Rows are points. Examples show where two turns around zero, p and q, send a point. Where does a point land after both, in the order given? Backwards means that the second turn is done in reverse. Each puzzle has new turns, and all numbers are rounded.

Turn p:
[0.22 0.00 0.20] => [0.05 0.02 0.29]
[ 0.26 -0.64  0.04] => [ 0.26 -0.60  0.21]
[-0.20  0.37 -0.32] => [-0.01  0.36 -0.39]
[-0.29  0.27  0.09] => [-0.32  0.23 -0.11]
Turn q:
[-0.19  0.20 -0.30] => [ 0.25  0.21 -0.25]
[-0.16  0.10  0.17] => [-0.13  0.21  0.05]
[-0.19 -0.20 -0.29] => [ 0.01 -0.08 -0.39]
[0.24 0.43 0.52] => [-0.01  0.26  0.67]
[ 0.30 -0.53 -0.10] => [-0.12 -0.60 -0.08]
Where do these land?
q, then p: [ 0.16 -0.41 -0.31] => [ 0.25 -0.44 -0.17]
p, then q: [-0.26 -0.09 -0.17] => [ 0.10 -0.08 -0.30]
q, then p backwards: [0.30 0.06 0.54] => [ 0.17 -0.04  0.60]
q, then p: [-0.20  0.44 -0.05] => [0.11 0.46 0.12]

Turn p:
[ 0.55 -0.25  0.23 -0.34] => [0.43 0.46 0.10 0.36]
[ 0.11  0.12 -0.29  0.27] => [-0.25 -0.13 -0.27  0.18]
[-0.36  0.28 -0.14 -0.06] => [-0.15 -0.11 -0.15 -0.41]
[-0.21  0.32  0.06  0.50] => [-0.60 -0.17  0.09 -0.07]
[-0.09 -0.46  0.14 -0.37] => [ 0.56 -0.05  0.23 -0.06]
Turn q:
[-0.20 -0.12 -0.06  0.28] => [-0.11 -0.28  0.12  0.17]
[ 0.05 -0.16  0.36  0.02] => [ 0.27 -0.15  0.13 -0.21]
[ 0.07  0.53  0.28 -0.14] => [-0.11  0.42  0.28 -0.34]
[ 0.14 -0.32 -0.26  0.25] => [ 0.17 -0.18 -0.09  0.43]
[-0.21  0.49  0.18 -0.58] => [-0.35  0.38 -0.11 -0.61]
[ 0.15 -0.42 -0.51  0.17] => [ 0.12 -0.18 -0.33  0.58]
Where do these land?
q, then p: [ 0.37  0.60  0.17 -0.29] => [-0.29  0.56 -0.17 -0.42]
q, then p backwards: [-0.70 -0.25  0.12  0.17] => [-0.55 -0.06 -0.19  0.50]
q, then p: [ 0.32 -0.29 -0.27  0.20] => [-0.28 -0.11 -0.07  0.45]
p, then q: [-0.23  0.23 -0.12  0.16] => [-0.17 -0.19 -0.26 -0.10]
q, then p backwards: [ 0.32 -0.32 -0.19 -0.27] => [ 0.25 -0.08 -0.39 -0.30]
q, then p backwards: [-0.08  0.04  0.28  0.03] => [-0.25 -0.03  0.14 -0.06]

Turn p:
[-0.38 -0.02  0.10  0.09 -0.34 -0.16] => [-0.46  0.14  0.17 -0.13 -0.06 -0.14]
[-0.04  0.02  0.07 -0.38 -0.08  0.12] => [ 0.00  0.14 -0.06 -0.25  0.05  0.29]
[-0.10 -0.32 -0.24 -0.23  0.29  0.25] => [ 0.08 -0.42 -0.03 -0.08 -0.14  0.40]
[-0.31 -0.11  0.02 -0.34  0.07 -0.42] => [-0.23 -0.16  0.26 -0.32  0.38  0.10]
[ 0.53 -0.03  0.24  0.38  0.39  0.43] => [ 0.73  0.03  0.03  0.37 -0.37 -0.09]
[ 0.64 -0.20 -0.07  0.22  0.07  0.22] => [ 0.54 -0.13 -0.33  0.08 -0.26 -0.25]
[-0.34  0.65 -0.11  0.26 -0.40 -0.44] => [-0.66  0.40 -0.02  0.33  0.41 -0.32]
Turn q:
[ 0.12 -0.01 -0.06  0.39  0.24 -0.49] => [ 0.29  0.37  0.21  0.24 -0.11 -0.37]
[-0.16 -0.36 -0.10 -0.12 -0.31  0.10] => [-0.12 -0.37 -0.23 -0.18 -0.01 -0.22]
[ 0.44  0.14  0.55 -0.35  0.34  0.75] => [ 0.30 -0.23  0.22 -0.26  0.47  0.92]
[-0.17  0.06 -0.18 -0.52  0.09  0.13] => [-0.31  0.12 -0.29 -0.27  0.26  0.15]
[ 0.10  0.03 -0.44  0.49  0.04 -0.28] => [ 0.28  0.32 -0.15  0.22 -0.43 -0.30]
[-0.04  0.26  0.18 -0.02 -0.22  0.21] => [-0.21 -0.17  0.11  0.07 -0.12  0.30]
[ 0.15 -0.01 -0.17  0.26 -0.12 -0.69] => [ 0.05  0.33  0.26  0.02 -0.35 -0.55]
[-0.44 -0.11  0.22 -0.12 -0.05  0.27] => [-0.26 -0.36 -0.14  0.18  0.30  0.08]
Where do these land?
p, then q: [ 0.06  0.11 -0.11  0.34  0.27 -0.23] => [ 0.31  0.04  0.18  0.23  0.02 -0.29]
q, then p: [-0.29 -0.45 -0.14  0.07  0.21 -0.14] => [ 0.05 -0.39  0.01  0.14  0.37 -0.24]
p, then q: [-0.41 -0.40 -0.26  0.15 -0.05  0.62] => [-0.26 -0.75 -0.27 -0.03 -0.30 -0.10]
q, then p backwards: [ 0.59  0.25  0.03  0.07 -0.29 -0.23] => [-0.18 -0.36  0.55  0.03 -0.02  0.28]
p, then q backwards: [-0.09  0.36  0.17  0.05 -0.64  0.24] => [-0.12  0.45 -0.52 -0.15  0.10 -0.33]
p, then q: [ 0.02  0.13 -0.12 -0.75  0.19 -0.17] => [ 0.26  0.14 -0.36 -0.17  0.47  0.44]
q, then p: [ 0.13 -0.01  0.43  0.07  0.30 -0.09] => [ 0.44  0.13  0.28  0.11 -0.04 -0.06]

Turn p:
[ 0.13 -0.06  0.17  0.02  0.37 -0.06 -0.02  0.22] => [ 0.17  0.10 -0.01  0.01  0.18  0.01  0.12  0.39]
[-0.08 -0.67 -0.08  0.05 -0.08  0.16  0.68  0.01] => [-0.11 -0.39 -0.61  0.35 -0.17  0.21  0.47 -0.04]
[ 0.10 -0.20 -0.30  0.05 -0.18 -0.64 -0.51  0.52] => [ 0.48  0.35 -0.06  0.26 -0.52 -0.12 -0.57  0.29]
[-0.05 -0.22  0.07 -0.37  0.06  0.22  0.02 -0.47] => [-0.07 -0.57  0.17 -0.04  0.12  0.27  0.04 -0.10]
[ 0.39  0.35  0.25  0.48 -0.09  0.29  0.31 -0.03] => [ 0.06  0.34 -0.04 -0.27  0.19 -0.24  0.60 -0.33]
[-0.21 -0.04  0.00  0.30 -0.18  0.69  0.01 -0.06] => [-0.45  0.13  0.23  0.08 -0.18  0.22  0.47 -0.27]
[-0.07  0.57  0.08  0.45  0.05 -0.06 -0.05  0.22] => [-0.15  0.62  0.08 -0.07  0.20 -0.37  0.01 -0.05]
[-0.27 -0.23  0.08 -0.39 -0.11 -0.32 -0.20 -0.28] => [ 0.01 -0.53  0.16  0.15 -0.09 -0.09 -0.40  0.07]
[-0.22  0.36 -0.12 -0.57 -0.34 -0.15 -0.51  0.20] => [-0.19 -0.01  0.28 -0.41 -0.38 -0.06 -0.71  0.14]
[ 0.28  0.14 -0.17 -0.01  0.51 -0.14  0.27 -0.34] => [ 0.25 -0.04 -0.21 -0.04  0.66  0.19 -0.04 -0.11]
Turn q:
[-0.18  0.54 -0.60 -0.50 -0.22  0.76  0.04  0.03] => [-0.30  0.05  0.06  0.24  0.44  1.10  0.06  0.04]
[ 0.04 -0.06  0.11 -0.50 -0.16 -0.22  0.08 -0.15] => [-0.21  0.01  0.44 -0.03 -0.19  0.00  0.29 -0.08]
[-0.04 -0.10  0.22 -0.46  0.00  0.12 -0.52  0.27] => [-0.19 -0.23  0.37 -0.49 -0.07  0.21 -0.30 -0.15]
[ 0.31  0.08 -0.05  0.40  0.23  0.02  0.11  0.45] => [ 0.44  0.28 -0.37 -0.17 -0.15  0.04 -0.20  0.18]
[-0.15 -0.30 -0.10 -0.03 -0.14  0.08  0.04  0.34] => [-0.06 -0.28 -0.09 -0.12 -0.20  0.14 -0.04  0.31]
[-0.10  0.07  0.22 -0.35  0.13  0.18  0.21 -0.13] => [0.03 0.03 0.47 0.09 0.19 0.07 0.05 0.13]
[-0.20 -0.22 -0.36  0.58  0.25 -0.36 -0.16  0.06] => [-0.23  0.08 -0.65  0.03 -0.09 -0.44 -0.26  0.16]
[ 0.13 -0.28 -0.49  1.01  0.22  0.22  0.11 -0.44] => [ 0.17  0.03 -1.00  0.15  0.58 -0.43  0.21  0.17]
[-0.15  0.14  0.39 -0.09 -0.35 -0.08 -0.12 -0.02] => [ 0.08 -0.30  0.28  0.16 -0.19  0.01 -0.08 -0.33]
[ 0.47  0.21  0.24 -0.05 -0.19 -0.17  0.09 -0.35] => [ 0.26  0.20  0.17  0.04 -0.03 -0.12  0.40 -0.45]
[-0.14 -0.09  0.42  0.00  0.22 -0.55  0.12 -0.05] => [ 0.02  0.11  0.31  0.10 -0.30 -0.58 -0.13  0.03]
Where do these land?
p, then q: [-0.42 -0.01 -0.22 -0.69  0.09 -0.01 -0.15  0.31] => [-0.29 -0.54 -0.03 -0.31 -0.08  0.38 -0.46  0.04]
p, then q backwards: [ 0.34  0.09 -0.59  0.36 -0.41 -0.05  0.32  0.17] => [ 0.52  0.45 -0.26  0.40 -0.14 -0.34 -0.21  0.11]
q, then p: [ 0.07  0.42  0.05  0.20 -0.31  0.18  0.06 -0.53] => [ 0.15  0.04 -0.04  0.28  0.54  0.09  0.32 -0.36]
p, then q: [-0.09 -0.32  0.06 -0.52 -0.03 -0.12  0.37  0.01] => [-0.31 -0.27 -0.26 -0.33 -0.11  0.08  0.15  0.39]
p, then q backwards: [-0.14  0.14  0.27 -0.01  0.36 -0.23  0.10  0.25] => [-0.15 -0.26 -0.13  0.13  0.42  0.10  0.20 -0.11]
q, then p: [-0.23  0.25 -0.50 -0.13  0.04 -0.06 -0.03  0.41] => [-0.49  0.34  0.27 -0.05 -0.30  0.17 -0.04 -0.10]
q, then p: [ 0.08 -0.29 -0.24 -0.13  0.22 -0.45 -0.18 -0.12] => [-0.32 -0.15 -0.18 -0.02 -0.01 -0.26 -0.48  0.04]
q, then p: [-0.14 -0.23  0.58  0.50 -0.43  0.44 -0.15 -0.41] => [ 0.76 -0.35 -0.15  0.56  0.19  0.29  0.23  0.06]
q, then p: [ 0.46  0.01  0.27  0.33 -0.38 -0.11 -0.02  0.10] => [ 0.41 -0.26 -0.21 -0.18 -0.07  0.12  0.03 -0.47]
q, then p: [-0.22 -0.11  0.52  0.47  0.35  0.37 -0.24 -0.19] => [ 0.70  0.00  0.22  0.26  0.24  0.16 -0.22  0.40]
q, then p: [ 0.30  0.04 -0.21 -0.39  0.51  0.04 -0.09 -0.01] => [-0.36  0.00  0.10 -0.47  0.28 -0.07 -0.20  0.27]
